Every row gives one point. Each copy is the shape, with its points in the same order, turned, moved and blurred by noise. Some copies are also mirrored. Which?
In the rows, 128 means zero.

Shape, 6 rows:
[[174 169]
 [154 123]
 [115 130]
 [ 87 178]
 [144 107]
 [165 121]]
Copy 1 (6 x 2):
[[146 189]
 [160 144]
 [127 122]
 [ 75 139]
 [164 126]
 [173 152]]
Copy 1 is: only turned
Copy 2 (6 x 2):
[[191 141]
 [143 146]
 [128 111]
 [157  62]
 [123 147]
 [148 158]]
Copy 2 is: mirrored

Shape, 9 rows:
[[147 144 171]
 [164 127 167]
 [170 119  99]
 [ 99  92  89]
 [104 179 160]
 [100 135 136]
 [116 171 162]
 [133 153 157]
 [102  92 143]]
Copy 1 (9 x 3):
[[158 122 156]
 [151 138 166]
 [111 182 134]
 [ 54 127 121]
 [156  86 109]
 [111  99 122]
 [161  95 119]
 [150 113 135]
 [ 85 101 157]]
Copy 1 is: mirrored
Copy 2, 9 rows:
[[113 154 154]
 [117 135 169]
 [ 99  84 118]
 [167 102  74]
 [113 192 116]
 [138 158 105]
 [109 186 126]
 [111 163 140]
 [173 131 124]]
Copy 2 is: mirrored
Copy 3:
[[150 154  87]
 [167 145  87]
 [183 155 160]
 [128  99 174]
 [ 89 170  95]
 [107 133 126]
 [100 170  95]
 [124 162 101]
 [121  90 120]]
Copy 3 is: mirrored
Copy 4, 9 rows:
[[147 180 169]
 [122 186 172]
 [ 89 169 117]
 [103  90 119]
 [190 158 154]
 [144 132 147]
 [176 171 158]
 [152 175 157]
 [116 109 178]]
Copy 4 is: mirrored

Shape, 9 rows:
[[173 183 126  79]
 [122  99 104 127]
 [137  84 138 112]
 [169 134 194  83]
 [129 163 109 110]
 [160 132 109 159]
 [134 120 202 153]
 [131 128 105 132]
 [ 98 109 150 142]]
Copy 1:
[[161 177 188  90]
 [ 91 121 122  98]
 [104  85 142  75]
 [175  96 189  75]
 [128 164 160 124]
 [135 142  92 100]
 [163  65 146 125]
 [109 144 124 114]
 [108  84 132 125]]
Copy 1 is: only turned
Copy 2, 9 rows:
[[199 134 142 161]
 [107 100  86 129]
 [110 145  87 105]
 [157 197 130 107]
 [140 101 137 141]
 [110 125 110 177]
 [ 82 187 152 120]
 [118 105 106 147]
 [ 85 130 131 104]]
Copy 2 is: mirrored

Shape, 10 rows:
[[104 127 126 179 123 182]
 [161  86 114 160  74 107]
 [103 116 123 175 155 111]
 [ 97 106 154 107 132 189]
 [103  83 179 141 127 132]
 [184 114 146 109 126  59]
 [152 125  82 112 146 121]
 [ 74 151  95  99 123 108]
 [124 108 161 120 117 126]
 [178 155 149 126 140 102]]
Copy 1, 10 rows:
[[175 143 125 161 178 121]
 [162 122 116 138  73  83]
 [123 108 128 189 143 123]
 [126 145 135  97 189 130]
 [111 107 137 127 162  81]
 [ 86 122 175 141  54 101]
 [125 137 139 145  92 170]
 [ 79 175  92 161 130 151]
 [108 135 145 123 137  98]
 [111 150 196 158  92 120]]
Copy 1 is: mirrored
Copy 2:
[[148 158  77 136  96 126]
 [162  82 152  90  93 112]
 [128 149 121 108 109 181]
 [ 98 136  84 158 143 100]
 [103 125 141 168 115 140]
 [104 115 205  71 139 128]
 [128 120 115  55 161 130]
 [ 54 123  85  72 113 147]
 [101 122 145 133 124 120]
 [112 166 179  77 140 111]]
Copy 2 is: mirrored
Copy 3 (10 x 6):
[[114  97 144 159  61 184]
 [119  91 147 173  93  71]
 [103  85 112 126 116 156]
 [ 91 153 165 111  51 166]
 [ 67 107 173 115  96 137]
 [142 115 152  96 147  64]
 [155 132  98 112  89 110]
 [113 179  97 144 124 151]
 [101 129 168 117 103 124]
 [170 112 159 101 131 114]]
Copy 3 is: only turned
